Each row is a point. Two turns around zero, p and q, are shown by what they do to some points. Where does a point land after both, in the order given? Backwards means that the second turn is done in reverse. Each puzzle has new turns, and all numbers are rounded.
In the rows, 128 means zero.

Turn p:
[186 165] -> [189 160]
[119  92] -> [116  93]
[ 96 132] -> [ 96 135]
[112 122] -> [112 123]
Turn q:
[107 143] -> [106 141]
[129  93] -> [133  93]
[144 108] -> [146 110]
[112 199] -> [105 197]
[148  96] -> [151  98]
Where do these land?
q, then p: [ 93 117] -> [ 93 116]
q, then p: [125 148] -> [125 148]
p, then q: [103 126] -> [103 126]
p, then q backwards: [119 152] -> [124 153]
p, then q backwards: [200  96] -> [193  83]

Turn p:
[133 160 113 158] -> [164 148 148 134]
[154 139 144 162] -> [154 118 144 162]
[118  94 117 141] -> [ 99 148 125 146]
[166 153 113 123] -> [170 127 105 130]
[ 69  94 152  56] -> [ 52 101 117  67]
Turn q:
[ 82 161 133 113] -> [159 159 166 120]
[106 122  70 118] -> [112 186 114 143]
[180 129  97 141] -> [126 120  67 138]
[149 113 138 114] -> [112 112 118 109]
[123 114 202 154] -> [129  63 174 131]
Where do these land?
p, then q: [105  72  59 129] -> [195 187 140 147]
p, then q: [146 121 184 168] -> [101  77 148 165]
q, then p: [142 172 131  89] -> [152 112  78 110]
q, then p: [130 124 148 108] -> [112 112 116 115]
q, then p: [135 138 102 151] -> [149 153 133 144]
q, then p: [157 143  96 133] -> [150 165 112 128]
q, then p: [ 82 127 177 118] -> [109  64 140 134]

Turn p:
[151 134  85 153 115 131] -> [129  73 123 137 135 123]
[118  71 127  64 140 164] -> [111 174  48 123 132 130]
[127 148 146 158 170 138] -> [166 130 146 136  90 142]
[140 114 143 177 120 111] -> [149 105 152  89 121 113]
[ 94  82 129  60  98 201] -> [ 56 168  48 114 116 153]
[138 180 171 132 124 102] -> [125 148 192 146 114 108]
[153 153 123 132 129  90] -> [142 117 159 149 147 103]
[104 142 100 148 130  87] -> [147 110 157 130 167 152]
Turn q:
[136 135 112 120  78 139] -> [ 99 149 137  87 124 129]
[ 90 122 136 122  99 154] -> [126 168 140 120 140 161]
[ 94 190 124  84 118 160] -> [149 171 200 117 106 123]
[124 133 149 130 101  83] -> [ 91 106 150 133 158 132]
[206  83 155 186 198  99] -> [145  27  48 157 113 125]
[148 114 151  82 147 110] -> [162  97 138 113 163 111]
[105 138 112 143 137 158] -> [136 160 125 143 102 137]
[121 109  85 156 145 122] -> [116 146  87 153 118 106]
Where do these land?
q, then p: [131 124 157 157  52 169] -> [ 67 157  93 151  98 173]
q, then p: [144  31 120 150 156 133] -> [161  64  74 172 155 145]
q, then p: [132 147 156  71  79 197] -> [ 77 187 115 177  92  88]
p, then q: [116 153 124 102 142 107] -> [130 112 130 151  96 144]
p, then q: [140 148  76 152 154 134] -> [125 119  65 115 122 144]
q, then p backwards: [153 115 138 125 107 107] -> [127 112 110 138  95 125]
q, then p: [138 149 107 140 138  97] -> [136 128 148  97 154 136]
p, then q: [ 69 136 130 122 155  95] -> [171 113 144 119  76 145]
q, then p: [130 149 144 133 168 114] -> [141 112 131  89 122 104]
